Each row is a point. The points of each table are mixes of a few directions, plus a little noise. How many directions does each table use, and how many do they share? Where both have some left over, give the other angles between the two spaces (their principal angles), to ten degrees, smallest first.

First, 5 rows:
[[ 31  20 105]
 [-20 -16  43]
 [-47 -33 -72]
 [ 30  24 -44]
 [  7   6 -32]]
Second (4 x 3):
[[ -3  16 -29]
 [  4 -27  -3]
 [ -8  87  75]
 [  7 -73 -43]]
Directions: first 2, second 2, shared 1; angles 60

First, 7 rows:
[[-19  31  11  -8  24 -27]
 [-27  16  23  -1  45 -32]
 [ 32  20 -38 -13 -69  31]
 [ 24 -15 -21   1 -41  29]
 [ -4 -27  10  11  17   1]
 [  4 -78  14  28  21  21]
 [-12  53  -1 -17   3 -25]]
Second (9 x 6):
[[ -7 -15  17 -40  -8   0]
 [  4  18 -22  53  12   1]
 [ -5 -21  23 -56 -10  -3]
 [ 12  40 -48 121  23   5]
 [ -3 -12  15 -35  -8  -3]
 [ -6 -18  23 -55 -11  -1]
 [ -2  -9  10 -25  -4  -1]
 [ -1 -10  11 -30  -7  -1]
 [  7  23 -30  70  13   4]]
Directions: first 2, second 1, shared 0; angles 90

First:
[[ -8 -17   7 -29  20  -1  15 -50]
 [-13 -20  14 -12  -1  13  39 -24]
 [ 13  19 -13  15  -3  -9 -34  30]
 [ 15  13 -17 -29  36 -26 -57 -40]
 [-20 -27  21  -1 -15  25  65 -13]
 [ 36  59 -33  67 -31 -21 -86 121]
 [-11 -15   8 -13   5   7  24 -26]
 [ 16  29 -16  36 -16  -8 -40  61]
 [-26 -40  26 -28   3  22  75 -57]]
Second (8 x 8):
[[ 26  52   9  48  24   4  -1  17]
 [-23 -14 -75 -46  -6 -24  45 -24]
 [ -7 -45  -4   5  -5  33  -2  45]
 [ 24   1  57  32  -7  12 -21   1]
 [ 30  57 -34  -1  21   6  -3  31]
 [-50 -60  53  51  -3   1  15 -25]
 [-55  24  40 -35  27 -18 -75  -3]
 [ 55 -17 -47 -54 -49 -15  45 -41]]
Directions: first 2, second 5, shared 0; angles 40, 40

First:
[[ -36   75  -10   65  -10  -10   12  -31   55    8   29]
 [  31    1   15  -41   -3   23  -72   -8   -4  -23   74]
 [-114  -24  -35   30  -44   -3    6    7   56   30  -27]
 [  -8  -42  -13 -119   55   29   18    9  -74   -3    7]
 [   8   46   42   -3   36  -39   39  -10  -26    2  -58]
 [ -20 -100  -49   50  -77   12   -6   37   46   16  -29]
 [  29    9   -7   25  -49   12  -65  -16   52  -17   78]
 [   6   21    4   -7   55   35    3    9  -48   -6   24]
 [  64  -18  -38   27    7  -13   98   -1  -12    6  -41]
 [  73   40   34  -15   25  -52   56  -23  -21   -7  -48]
 [ -31   -6   60  -17    6    8  -88   26  -24   -8   -8]]
Second:
[[ -37   65 -107   97   -3   60   51  -35   66   12  121]
 [   8    3   12   -2    6   -5   -6    2   -9   -2   -6]
 [   9  -36   39  -45   -6  -26  -20   16  -23   -2  -55]
 [ -19  -25  -28   -8  -22    2   11   -1   21    8    1]
 [ -50 -114  -44  -69  -73  -23   15   11   37   22  -52]
 [  29   24   47   -4   29   -9  -20    5  -32  -10  -16]
 [  40    6   80  -31   29  -27  -35   16  -54  -14  -52]
 [  20   82    0   63   41   28    3  -15   -5  -10   59]]
Directions: first 6, second 2, shared 2

First (9 x 14):
[[ -25  -56  -11   23   46   10  -15   36   -8   31  -15  -28   44   69]
 [   8  -17   19    5  -17  -19  -32   -3  -25   47    6   12   17    7]
 [  17   11   20   -5  -34  -20  -19  -17  -17   24   12   21   -5  -23]
 [  -2   71  -33  -25    7   35   77  -16   58 -121   -5   -6  -63  -59]
 [   4   40  -12  -15   -6   12   35  -14   26  -56    1    3  -35  -38]
 [   1   -8    4    3   -1   -4   -8    1   -6   14    0    2    6    6]
 [   4  -12   11    4   -9  -11  -19   -1  -15   29    4    6   11    6]
 [   7  -31   23    9  -15  -24  -44    1  -34   67    7   10   28   20]
 [ -15    0  -20    1   29   22   26   13   22  -36  -11  -19   -4   13]]
Second:
[[-19  12  -5 -40  11 -29 -41  25 -16 -12 -20 -16 -31   1]
 [ -9 -77 -33  21  -6   1   3   1 -49  -5   4  44 -34 -14]
 [ 35 -14 -32  22 -55  61   7  -9  30 -20   5 -21   1  -9]
 [ 16   8  49  19  30 -28  49  -8   7  45 -21   1  42  -5]
 [-16  39  30 -30  22 -34 -26  26  -5  14 -17 -25  10   5]
 [ 16   3 -49 -26  -7  13  -6 -26  42 -52 -17  -6 -66  -2]
 [-30  31   9   7  -5  17 -26   3 -10   0  53   7  33  24]
 [ 26  -2  51  52  11   5  70 -22  12  52   7  10  73  -2]
 [-20  -1 -19 -18  -2  -4 -32   9 -13 -19   6   2 -27   5]]
Directions: first 2, second 5, shared 0; angles 40, 90

First:
[[ 39  11 -32 -15 -56   1 -47  41 -43  59  21 -34   5  39  25  13   3 -22
  -19 -56]
 [-29 -32  -6 -14  47  23   2 -31  11 -29 -23  28  10 -27   8  -3   6  17
  -10  28]
 [-32 -46  12 -17  61  28   5 -51  22 -57 -23  38  12 -51  -3   5  -3   7
  -16  40]
 [-28 -22  11  -3  45  12  16 -32  21 -38 -19  27   4 -30  -5  -4   1  14
    0  34]
 [ 48  40  17  15 -70 -29 -10  38 -15  33  38 -41 -14  28 -16  13 -16 -37
    7 -44]
 [  8  -6  -5  -9  -8   6 -16   2 -10   6   4  -4   4   0   6   8  -2 -10
  -11 -11]
 [-45 -10 -16   4  54   9  30 -18  19 -15 -33  30   4  -6  10 -25  20  48
   15  42]
 [ 39  66  19  36 -72 -49  19  50  -4  42  34 -45 -24  47 -24  -5  -9 -16
   33 -33]]
Second (11 x 20):
[[   0   -6   14   -2    2   -1    3  -12    7  -16    3    4    0  -13
   -10    6   -6   -9   -2    6]
 [   0    5  -11    0   -2   -1    0    6   -5   12   -2   -5    0    9
     6   -4    5    6    1   -4]
 [   1  -35   83   -3   31    8   13  -65   43 -101   13   24   -3  -86
   -55   36  -44  -53  -18   32]
 [  -4   39 -100    4  -34   -9  -16   78  -49  121  -16  -27    3  103
    65  -41   54   65   20  -38]
 [   1    1   -2   -1    0    0    1    1   -3    3    1    0    1    4
     3    0    1    2   -1   -2]
 [   2  -25   66   -2   22    4   10  -51   33  -80   12   18   -3  -67
   -42   28  -35  -43  -13   27]
 [   1   -4    6   -1    2    1    1   -6    3   -8    1    1    0   -6
    -4    3   -5   -4   -2    2]
 [  -2   25  -58    2  -21   -7   -9   45  -30   71  -10  -17    1   61
    38  -25   32   37   12  -24]
 [   0  -15   36   -1   13    2    5  -28   18  -44    6   11   -2  -37
   -25   15  -20  -24   -6   14]
 [   1   -2    8   -1    4    1    1   -7    4   -9    1    4    0  -10
    -7    2   -5   -6   -1    4]
 [  -2   17  -41    0  -15   -4   -5   32  -22   51   -7  -12    2   46
    28  -18   21   27    8  -17]]
Directions: first 3, second 1, shared 1

First, 11 rows:
[[  -8   -9    1    7   20    8   48   21   62    2   11   10  -23  -29
    18  -68   26  -18   44   35   52    0    1  -54   51  -10   41  -20
   -54  -18   44  -46]
 [  50   34    4  -27  -24  -29    5    3    3    1    6  -14   13   17
    54   15  -18  -13  -14   -4  -42  -55  -28    2  -11    0  -34   14
    46    3  -35   38]
 [ -58  -32   -9   26    7   27  -52  -25  -69    0  -15   10    2    8
   -86   42    4   31  -31  -34   -1   71   29   52  -41    9    1   11
    -3    8   -2   -3]
 [  95   58    9  -43  -28  -50   37   20   54   -9    9  -24   25   17
   104    5  -38  -25   17   15  -41 -110  -43  -27   19   -7  -33    3
    48    5  -29   42]
 [-105  -71   -6   53   56   63   32    2   17   22   14   40  -68  -65
   -71 -100   85   -9   25   33  100  111   45  -49   42   -8   85  -29
  -121  -39   83 -101]
 [   5    9   -2   -4   -6   -8  -10   -1    3  -19  -12  -11   26   13
   -10   29  -30   13   16   -3   -2   -9   -3   17    0    3   -5   -3
    13   16   -2   14]
 [ -39  -19    0   18   23   17    6    7   26  -15  -11    9    2  -14
   -38  -19    0   15   40   14   50   30   20  -13   28   -3   38  -20
   -47    3   41  -32]
 [ -45  -23   -8   14   -4   20  -56  -26  -70   -2  -16    3   14   17
   -73   56  -11   34  -33  -33  -14   54   21   56  -46   10  -13   11
    14   17  -16   13]
 [  43   30    0  -23  -31  -27  -35  -10  -40   -7   -7  -17   36   38
    20   70  -43   10  -36  -29  -66  -41  -19   44  -41    7  -55   22
    74   17  -56   59]
 [  82   55    4  -42  -39  -48  -17    3   -3  -19   -7  -27   51   44
    60   67  -64    2  -12  -19  -70  -85  -35   26  -22    4  -59   17
    84   27  -54   71]
 [ -26  -31   -2   18   20   29   44    7   12   44   33   22  -71  -48
    20  -93   86  -38  -20   22   28   39    5  -53   17   -9   31   -5
   -54  -49   25  -52]]
Second (10 x 32):
[[ -19   -1   -5    3  -14   -1  -54  -15  -67   -6  -15   -2   20   18
   -45   65  -22   27  -37  -36  -36   21    5   57  -48    9  -32   16
    39   18  -37   33]
 [ -60  -24  -12   27   30    5   52   48   35   35   42   41 -102  -98
    12 -105  106  -42   11   39   57   30    1  -72   54  -19   35  -25
   -89  -51   24  -71]
 [  -1    0   -1    0    0    3    3    1    3    0    3   -1   -2   -1
     0   -1    0   -1    0    0   -1    1    1   -2    2    1   -1   -2
    -3   -1    3   -1]
 [  77   27   16  -29  -16   -3   -8  -41   16  -29  -34  -42   91   86
    25   56  -94   25   17  -11  -33  -50   -7   30  -20   15   -6   16
    61   39    2   50]
 [  95   27   21  -29    7    0   78  -14  115  -16   -8  -29   50   43
    91  -54  -49  -17   73   46   22  -71  -17  -65   53   -6   46  -13
    -5    2   58  -11]
 [ -21   -8   -2    9   14    0   30   22   23   12   17   19  -45  -40
    12  -50   43  -22    9   17   28    9    0  -37   28  -10   18  -14
   -39  -22   15  -32]
 [-102  -37  -21   37   16    4   -9   47  -41   36   35   51 -108 -101
   -48  -48  109  -23  -35    1   31   66   11  -17    5  -11   -1  -10
   -64  -40  -15  -44]
 [ -39  -11   -9   14   -3   -2  -37    6  -53    6    5   14  -23  -19
   -42   26   18    6  -32  -20  -10   32    4   30  -26    2  -19    5
     4    1  -26    6]
 [   4    7   -2   -5  -23   -5  -66  -31  -72  -18  -25  -16   48   51
   -45   94  -51   35  -39  -45  -49   10    8   76  -59   17  -41   23
    63   34  -41   52]
 [  69   25   16  -24   -6   -2   17  -24   42  -19  -21  -31   66   59
    42   15  -66    7   32    8  -12  -48   -8   -3    7    5    8    2
    33   22   17   23]]
Directions: first 3, second 2, shared 1; angles 30

First, 10 rows:
[[-17  12  17   5 -32  -5  -5 -19  -9  23  54 -10 -24 -71 -12 -45  31  -2
   11  -5   7   6  20 -51  27   5 -17   3  10   1  49  20]
 [-22  20 -47  34  11   4   4  21  67 -36 -68   6   6  41 -19  32 -33   2
  -34 -29  13  -4 -32  23 -58 -38  51  29 -46 -21 -47 -40]
 [ -9  -8  14 -25 -33  -9   4 -44 -50  51  50  -6 -10 -36  -3 -32  12   9
   30  20 -25  28  35 -15  35  11 -25  -9  26  28  50  24]
 [ 40 -44  31 -47  34  -9 -10 -16 -82  58   4   3  10  27  38  15   4  11
   39  45 -41   3   7  43  33  45 -53 -46  56  29   5  19]
 [ 17  -9 -20  -8  23   4  12  18   8 -34 -49  11  29  80  13  46 -37   1
  -13   5  -6  -2 -14  52 -26 -10  25   2 -16   2 -52 -17]
 [-28  37 -36  26 -39  11  26  11  66 -74  -2   3  12  21 -27   2 -28 -10
  -37 -32  30   6   4 -16 -32 -47  65  42 -63 -14 -18 -18]
 [ 65 -47  32 -54  48   0   3  15 -71  -1  -8  10  37  82  54  42  -8  -3
   22  47 -28  -8   1  65  29  42 -36 -48  43  24 -31  18]
 [  3   0 -20  25  40   3 -11  31  41 -17 -67   5   4  33   1  35 -13  -1
  -20 -16  12 -22 -40  26 -41  -8  16   5 -15 -25 -48 -27]
 [-29  12   3  19 -19  -6 -15 -20   7  46  22 -11 -35 -80 -23 -39  27   7
    9 -14   3   4   3 -42   5  -2 -14   7   8  -8  42   3]
 [-21  28  25  24 -36   5  -6   6  25 -15  65 -14 -28 -95 -20 -55  47 -16
   -7 -25  37 -12  14 -83  25  -1  -7  13  -6 -18  50  23]]
Second:
[[-10   4  10 -12 -30  -4   9 -26 -24  19  43  -5  -6 -23  -1 -28   7   4
   13  10 -11  17  24 -20  22   5  -8   1   6  14  32  16]
 [  0 -16   5 -42 -56  -9  11 -55 -57  47  65  -3   4 -32 -14 -20   1   3
   37  32 -35  44  67  -3  49  -2 -24 -17  31  56  65  30]
 [  3   7  -4  25  37   5  -6  35  34 -28 -44   1  -1  21   7  17  -1  -3
  -21 -19  21 -26 -41   6 -31   0  14   8 -19 -31 -42 -19]
 [ 15 -13 -12   0  16   2  -8  14  11  -5 -32   7  11  19  -4  30 -11  -6
   -2   1  -2  -6  -5  27  -9  -7  -1  -9   6   6 -18 -11]
 [-15  27   9  30  20   4   1  21  27 -27 -10  -5 -16   0  15 -20  10   3
  -23 -22  28 -25 -42 -29 -25   9  18  22 -28 -47 -25  -9]
 [-11  27   7  40  39   5  -3  39  43 -39 -33  -5 -15  13  16  -9   9   2
  -32 -30  34 -37 -58 -22 -38   8  24  24 -35 -58 -45 -19]
 [ -2  14   0  27  33   4  -4  33  34 -30 -35   0  -5  17  10   5   2  -1
  -23 -21  23 -28 -43  -4 -30   3  17  12 -21 -38 -38 -17]
 [ 35 -30 -27   0  39   4 -19  33  27 -14 -75  14  25  44 -10  70 -23 -12
   -7   0  -3 -14 -11  65 -21 -17  -2 -22  14  15 -42 -23]
 [-11 -18  13 -66 -97 -14  20 -94 -96  78 121  -5   3 -59 -19 -47   5   8
   61  49 -55  74 109 -20  84   0 -37 -20  48  86 112  52]]
Directions: first 4, second 2, shared 1; angles 40
